Rows are points. A path goes straight from each point to the next, and from the last back to the first. The post is the endless flat space through its rows: a point in 2 columns, a line in 3, a plane in 4, and so on, so that a path can go around it. How many times does the path go around the post? Going back the other way cancels.

Post:
[[-21  30   8]
 [ -6 -35 -12]]
Path:
[[-24  16  23]
 [-38 -82 -25]
 [-46  39 -15]
 [ -9  25 -40]
 [ 19  -2 -11]
 [ -4 -34 -27]
 [-29  47  -5]
 [ 22 -63 -37]
 [ 24  17  34]
 [ 11 -74  23]
 [-29  54  30]
 [ 24  28  17]
 [ 17 -24 -44]
 [-24  54 -34]
 [-30   1 -42]
 [  9  26 -26]
 [ 43 -60 -14]
 [ -7   8 -15]
 [-23  74  -4]
 [ -1  24  -3]
 [  5  -5   7]]
Times around: 1

Post, 10 rows:
[[ 31  39 -20  24  32  18  14  -3 -31   9   7]
 [ 22  14  22  13  34   7 -35  14 -16 -40   5]
 [ 35  -4  18 -16  25 -47  40 -26  30 -37  -3]
 [ -4  -6  20  -1  26   0  22 -29 -33  33 -22]
 [-38   9 -31  -3 -40   5 -30 -15  42  39  29]
 [ 11   6  29 -22  12 -49   8  28   8  -5 -15]
 [ -1  -2 -49  18 -78   2 -41   8   3  11  -4]
 [ 31  59  17   0  -3 -12  -7 -19  29  39 -11]
 [-20 -13   3  32   7 -21 -20  -1  25  29 -12]
 [-26 -13  15 -27   6  22  19  -8  46  13 -22]]
Path (31 x 11):
[[ -8 -29 -28  18  44 -62 -24  21   3  -4  14]
 [-22  -1 -39  17   4 -43  28 -21   4  23 -27]
 [  2  19 -49 -17 -27 -12  -5  12  41 -48  37]
 [  9   8  -8  -4  14 -39  -1 -27  47 -11   4]
 [ 23  10  -9  57  26 -33 -42  18  16   4  -2]
 [ -4 -13  18 -23 -42  -3 -34  48  -4   9 -30]
 [ -3   5  95  10   7  30 -39  -2  32   2   1]
 [ -8  51   9 -21 -33  41   4   9 -76  23 -11]
 [-12  19  15  27  -4  38 -64  -3  10  11 -27]
 [  2  13   5 -31  11  -8 -42 -16  38 -35   8]
 [ -4  18 -29  18  18 -58   0 -15  15  46   4]
 [ 13  38  49 -52  46  54  39 -57  12  -1 -26]
 [ 15  -3  23  -6  17 -25  28 -19 -30 -31  -8]
 [  0 -15  21  39 -25  35   6  38  23  14 -33]
 [ 57  19 -21  61  -8  51 -48  20   4  -8  -1]
 [ 54  24 -37  47 -22 -11 -47  26  26  16 -13]
 [ 59  51 -40  -5   5 -57   8 -24  21 -14  30]
 [ 26  41 -37 -12   8 -68 -59 -22 -81  41  73]
 [  8 -23  20 -16  -4   4 -34 -13   2  -4   7]
 [  0  23 -11  12 -11  10 -27  21  12  -7  56]
 [ 78  36   1  42  10 -12  10  11   4 -28 -10]
 [  0 -10  33  25  60  -8  39 -28  12  70   0]
 [ 29  -3 -25  43  56 -49 -10 -28  47  12  24]
 [ 12   7   8 -23  41 -40  36 -52  20  56 -23]
 [ 10  -2  39  18  56 -31  11 -10 -10  53 -25]
 [ 30  -1   6  60  15 -15  -8  38  29   6  25]
 [  1  -1  10 -23 -14   0  54 -18  16   5 -11]
 [-15   9  30 -40  11 -31  52 -21  26 -14  -8]
 [ -1  20   8 -35 -13 -14   5 -18  -1  40 -40]
 [ 29  10  24  10  44 -24 -53  16  12  23 -38]
 [ 18  22   3  47  42  -5 -43  26  60  13   9]]
Times around: 1

Post (17 x 18):
[[ 21 -43 -19   4  16  -8  33   1 -28  16 -22 -33   8  32  -9  14  17  -7]
 [  1  -8 -31  29 -13  -5  40 -28 -14  50   5  11  10  23  28  -7  38   9]
 [ 17   7 -24 -14  -4  11  39 -38 -33   8  30 -31  30 -24 -30 -43  33  28]
 [-48 -18  -6  20 -28  15  -1   9 -19 -50  -1  17   6 -42   2  12 -44 -38]
 [-27  -4  15 -20 -36 -28  -4  27  33 -28   6  -2  14 -29  -2 -10  -6 -22]
 [ 23 -34 -19  23 -13  19  34 -15  -3  40  -3   0  13  34  -2  -3 -23  25]
 [ 31 -17 -28 -48  13  22  17 -36 -13  33   0 -14   3 -25  24 -39  22   8]
 [  4  13 -11 -13 -25  -7  14 -12 -41  18   3   2 -13  38 -12   6   2   1]
 [-38   3 -19  15  -1 -17 -43  27   7 -17 -21  -1  12 -29  22   9 -11   4]
 [-29  25 -11   2  -7 -13 -10  -1  13   5 -18 -15  40 -26  -1  -3 -40 -27]
 [ 17 -16 -12  -1  17  13  30   5 -29  47  -1  28   9   6 -33   3  23  16]
 [ 23   8 -28 -32  23  12  32 -47 -15  11  31  21  23  13  19 -36  30  16]
 [ -4 -22   1 -39  25  43   4 -31 -27  41  47 -15  29  -4   6 -18  41  33]
 [-48   0  21 -10   1  -7 -11 -21  41 -32  13 -14 -22 -48  -6  -4 -23 -19]
 [ 10   4  25  26 -21  -9 -37  12  -1 -21  -5   4  13 -48  17   6 -11 -46]
 [-36  -2  12   8 -13 -52 -11   1 -15 -19  22 -32  10 -47   9  19 -59 -14]
 [-38   9  38  26  -5 -22  30  20 -13 -32 -27  -8   6 -45  25   1 -20  -5]]
Path:
[[  3 -30 -12  16  38  42  46 -32  20  12 -15  -5 -22 -19 -18   6  24   6]
 [ 32  27 -49 -21 -50   1  29 -44  46   2  46  38 -19 -26  50 -55 -37 -21]
 [ 22  18  -6  24  -5 -16  33  -4 -46  11   8 -13  15  -4 -44   1  -3 -37]
 [-28  21  62  40 -61 -35  21  -1 -57 -95  15 -40  17 -79  21 -44  -4 -14]
 [ 13 -53  -3 -56 -26  -3  36  10  28  10 -20 -26  49 -53 -38 -58  45  31]
 [ 13 -43  17  26  27 -56  31   0 -71  -4   2 -73  39  40 -22  33  49  18]
 [-22  -1  19 -28   1  22  -1 -15 -59 -30  27   2  19 -31  17  16  -7 -35]
 [  7  29  -4 -57 -32  31  39   0 -82 -11  39 -26  10  13 -15  -4   5 -21]
 [  1  52   6  45  23 -29   1  -7 -20  46 -21 -12  -1 -10  67 -11  21  38]
 [ 24 -11 -19   0  -2  26  20  -5 -45  -9 -20  58  12  36  76 -24  18 -13]
 [-15 -37  26  -4 -12 -10  36 -34  10  34 -13  20  -6   8  -5   6 -19 -34]
 [-36 -22 -34  40 -31  34  39 -34 -65  36   3  33  14   0   6  18 -47   2]
 [-31 -54 -15  27  17 -26  23  -6 -31 -21 -21   0  -8 -48  -7  -1 -22   5]
 [-23 -31  -6   9   7   5 -32  15 -47  12   0 -25  46 -32  51   6 -38  -3]
 [ -9 -19  11   2  29 -12  -6  -6 -20 -21 -20 -20  10 -52   7  -2 -31   4]
 [ 20  -3 -13  -2 -24   4  41 -23 -64 -11 -18 -37  42   5   3   7  -7   9]
 [-16  -9  10 -33 -39 -19 -50 -33  17  16  47 -30  15 -66  48  13 -40 -14]
 [  3 -28 -47 -33  12   1  15 -33 -33  30   9 -17  33  31 -39  14   6  30]
 [ 44 -14 -12 -19 -29  37  38 -63 -21  60  29  -8  23  13  14  -8 -23 -36]
 [-12 -19 -55  60 -16  45  21 -48 -65   2  70 -26  18 -22 -32   0 -68   1]
 [-30  23 -25 -19  -4  23   1  -5  37  33 -15 -11  28 -39   3 -55  20  15]
 [-25 -12  25  14 -23  -8  47 -14 -57  -9  17  -6 -13 -34 -39 -13  30  10]
 [ -1  -4   3 -36  23 -16  43 -10 -21   3  24 -38  21  -6 -59 -21 -15  28]
 [-11 -44 -19  30  -2  53  57  25 -17  12  10  -1  59  40  13 -25  -5  39]
 [-58  -6   8  -7  24  24  71 -46   8  -5  17  -3  -1  11  -2 -34   6  36]
 [-16  29 -22 -23  25 -55  17 -43 -20 -29   4 -21  43   6   1  -8  -7  -6]
 [-25 -14  29   4 -13  32  65  14 -20 -44 -15  31  24 -18  -9 -27  35 -10]
 [  1 -24 -22   6 -35 -11   6 -32  14  45  10   6   5 -25   9  -2  13 -24]]
Times around: 3

Post, 17 rows:
[[ 25   2  -1 -39 -33 -25  -3  -9 -19  18 -22   3  -1   2 -30 -37  -5 -30]
 [  6  -4  17  -3 -31  22  40 -13 -46   4  -6  25  -4 -37 -27 -22  -7 -15]
 [ 44  21 -11  -7  -7 -23  30   3  37  27   6  -3 -19  -9  -6  -1  -6 -28]
 [  3  13 -34  -9   7 -30  -8  17   6  10 -26  -6 -35   4 -12 -21 -18  16]
 [  3 -39 -23  26 -18 -20 -13  -5  14  31  38 -50 -20   6   0  19 -26  17]
 [-58 -15 -15  12 -25  38 -24 -35   4   8  46   3 -22  30   3 -17  23 -32]
 [ 45  31 -12   7 -47  14  12  15 -18  53   0 -17 -44  15 -23 -23 -22  -1]
 [ 26 -28   7  36 -42   9  13 -13 -30  12   7 -52  53  -2  -3  20  63 -12]
 [ 20  23  19  10 -14  -6 -24  -7   7  40  -3  22 -13  13 -27  -8   7  -1]
 [  4  -2 -21  20  12 -34   0 -25  10  -5  31 -32  -3  -8   4 -24   9 -10]
 [ 39   3  14 -22  11 -65  34   4  12  14 -21  11 -50 -17  19 -34   1   3]
 [-35   8  20  -3  12   5  17 -10  -5 -30  16  18 -32  28 -22  -1 -15 -10]
 [ 20 -49 -25 -16  47 -33  19 -41 -22 -12   2  38 -35   2 -19  13 -25  -5]
 [ 26  24   8 -41  11   2   6 -53  12 -34  -6  27  16  13  -7  10   0  14]
 [ -1 -34  39   7  25   2   6   0 -23 -46 -18  30   0  23  12 -17 -29 -12]
 [ 22   2 -23   1 -35 -26  -5  28 -11  32  10  19  41  25 -12  -9  34 -21]
 [-22 -39   2  55  59   0  28 -23   5  21  -1 -20  14  45  -3   4  19  24]]
Path, 27 rows:
[[-25 -10 -28  -5   2   2 -16 -33  22   1  30  -5   4  55  -3  33 -15 -28]
 [ 39  19  24 -32   8 -38  -4 -11 -16  23  -6 -20 -22   8 -25   7 -43  48]
 [ 30  21 -16 -19   2   6  12  13  21  41  -8 -13 -59  -8 -21 -33 -29 -34]
 [-66 -11 -10  30 -14  38   0  -9  49  49  15  -4  45  25 -31   3  27  36]
 [ 26 -35  21  19 -27 -45  -7 -11 -39 -31   9   7 -27  -5   8  21  -2  33]
 [ -1  31   0   3 -71  31 -26  12 -18  14  12   0 -62  -1   9 -51 -27 -41]
 [ 20 -12  26  12 -18 -24   7  34 -18  33 -34  26   1 -18 -26  18 -49  -1]
 [-35 -10  -1  41   8  42  15 -21  -3 -12   9  37  34  63   8 -13  34  -5]
 [-20 -15 -11  -8  28  13  61 -36  -6 -17  18   6 -23  29 -39  34  10  12]
 [ -8  12 -17 -19  -9 -14 -51 -10  19  -9   6  57  -5  32  -4 -27  16 -34]
 [  6 -28  -4 -12 -18 -24 -13 -22 -12 -33   3 -35  -9  52   0  12 -20 -15]
 [  5 -18  31  23   2  -7  38 -38  15  18  -8  20 -51 -22 -12  21  -5   4]
 [ 23  -5  23  -4   1 -60  45 -28  16  16 -17 -42 -65  -8 -30 -14  24 -10]
 [ 42  17 -41 -17 -64 -26 -42 -20  13  20  19 -35  -1 -33  15 -31  51 -24]
 [ -1 -38  19  43  39  -7 -20 -16 -16   7 -12  17   0  41 -58   0 -44 -15]
 [ 13  -9  28  25  13 -30  32 -13 -14  -4  11  -3  29  23 -14   8   9  -6]
 [ -4 -36 -14 -16 -26   5  -4  50 -71 -16  38  20   7  40  -6   4 -52 -31]
 [ 46  -8  29  32   2  14  43  -5 -32   2   0  -9 -34 -54  -8 -29  -3  -8]
 [ 13 -61 -29  16  40 -91  11 -10  14 -24  20  16  95   9  17   0  35  31]
 [ -3 -29  30  39  12 -44  12  -9  -4   7  24  40  35  12 -36  22  -8 -22]
 [-14 -24   5  35 -43  11  32 -24 -19  42  12 -49   1 -52   4 -10  20 -10]
 [ 17 -34   3 -12   2 -10 -11 -30 -35  37 -19 -24 -21 -15   0 -22  23  -1]
 [ 51  35  36   4  11   9   0  -7  13  21 -24 -12   8  26 -53 -16  -6  15]
 [ 38  45  39   3 -17 -17  15  31  66  13 -10  56 -43  22  10 -17 -35   2]
 [ -9 -32  30  19 -49  -1  26   0 -15   7 -18  21  10 -40   3  10   9 -10]
 [  7  24  -3   1 -16 -27 -45   0   3 -19  -4 -27  21  18   3 -13  17  -2]
 [ 44 -22  17 -24   3  24  20 -29 -18  31 -24   5   1  28 -27   4 -20 -38]]
Times around: 3

Post (17 x 18):
[[-15  15  21 -27  -2  -5 -33  14 -28   3 -22 -13 -14   3 -19  18 -25  19]
 [-23  26  16 -25 -19 -20   2   2 -20   8  -4  -4   1 -32  22 -38  40  21]
 [ 24  -5   2  13   7  17  -1 -15 -19   2  10  -1  11  11   8  21 -19   7]
 [ 11 -10 -10 -20 -22   5  17 -14  42 -14  15  36 -13 -12  28  -5 -28  34]
 [-24  17  12  17  51  15   8  -2   4   3  19 -17   8  27 -14  -2   3   5]
 [  8  24  10 -18  -2  20  29  11   4 -23 -17   0   5  11 -10 -30  25   1]
 [ 30 -19  -2   6   9  -7 -24  25  23 -13 -14  21   7  -3  19  -9 -10   6]
 [  8  13 -12 -16 -12  11  21  -6   6 -20   4  27  22 -37  17 -25  14 -12]
 [ 14  12  -7  22 -17 -17  15  19  31   0  -3   6 -30   7  30 -23  28 -16]
 [  4  27  24 -30 -16   0   7 -15  29  17  -5 -11 -16 -25  -8 -23  16   9]
 [  5   4  20   0   8  17  25  -2   7  29  31  27  11  26  -1 -12 -36   0]
 [-16   9 -27  15  30 -20  19 -15  10   6  16 -16  17  53  -5 -24  14 -21]
 [ 29  12  12  -2  -6  12  12  22  15 -10  38  18  -2   9 -24  -4 -33  14]
 [-19 -72   8  22 -57  24 -27  10 -24 -25   4  -4   8 -19  13  40  63  15]
 [ -1  -3  20   6   9   2  33   5 -18   3  18  22  -5  -5 -20  -2  19  20]
 [-43  10  23  17   3 -22  68  26  16  12  26 -48  20  28   9  -6  61  -1]
 [  1  -5  -6   4 -17  18  14  12 -10  24  13   0  11   6   7  33  33  22]]
Path (27 x 18):
[[ 24 -24   5  19  -1  -4  12   8 -15  -3  35  17 -17 -18   5  -5   1 -20]
 [  1  22 -17  -3 -23  10  40  13 -14   4  20  -4  10  10   6 -34  18 -46]
 [-28 -11  38   2   1  48  33  17 -26   6  38 -18  53 -43  36  47   9   4]
 [-24   5  18  -3  13  12  25   6 -14 -16  -8 -28 -11 -20  -2  11  12  36]
 [-19  31  -4 -38  -9 -26  10   6  24 -14 -22  -1  38 -12 -20 -50  19   3]
 [ 23   4  16  10  -7  -2 -13   5 -22   9 -47  46 -30  16   3 -11  11  -2]
 [ 33  17  -1 -21 -17   3  -8  33  -9 -30   1   5  16  18   6 -23 -10 -12]
 [ 17  -1  -1 -27   5   7 -53   9 -29  -1 -21  38 -28  -2   5  11 -14  35]
 [ 15 -25  -1   2 -33  -8 -17  23  -7  23  40 -10  21 -27  13   3  95 -22]
 [-21  21   5 -11  24  25  54   4  30 -18  23 -33  -2 -27  -2 -13  39  13]
 [-25 -38  30  27 -17  10  25 -35  -3  20  36   3  -6  -3  28 -36  13  22]
 [  5  42  -7  22  45   6 -16   8  83  -6  11  -7  18 -44  45 -14 -24   0]
 [-11  -6  -8   1  36 -31  39 -13  22  -9 -10  13  33 -12  47  13  -1  50]
 [  0  12  20   3  -7  33  40 -53  33 -28  15 -17  -2 -19  39   4  39   6]
 [-28 -61   7   6  58 -58   9   1  46   0  34 -21  33   6  31   2   5  26]
 [-16  24 -14 -13  21  13   9 -21  26 -25  19  -6 -26 -32 -16 -15  14  16]
 [ 19  16  -3  -2  21  20  11   0  -6  20  15  36  -9  19 -28  -3 -22  38]
 [ 16   5  17  34   6  19  34  16  57 -10  40   1 -15   2 -30  12  32  28]
 [-17 -35  20  23 -20 -13 -14 -18   8 -30  17   2 -22   9  -5  -9  25   0]
 [-30   9  24 -23  34  15   0  15  25  -6  11 -12 -33  -5 -15   2  21  16]
 [  3  39  50  -8 -45  12  34  25  24 -39  35 -45 -41 -47 -21  10  48 -42]
 [-18 -47  18 -13  18  -8 -41  31  -2 -21 -14 -17  55   0  69 -34 -22 -11]
 [ 25  14 -33   7  -9   9   0 -10   5  31   1  -5   0   7   6 -36  24 -11]
 [ 39  34   9   1 -25 -31  -3  -6 -11  40   2  17  -3 -28   9 -37  -5 -30]
 [ -1 -38  19  14  24 -39 -21 -35  14 -33  -5 -13  15  23 -20   0 -15   2]
 [-11   1 -13 -16  36   4  36  -4   3 -12  51  30  37  11 -32  16 -13   3]
 [ 22  -7  14  -1  34  32  12 -15  28 -44  -4  -4 -11  -1 -11   8  40   7]]
Times around: 4
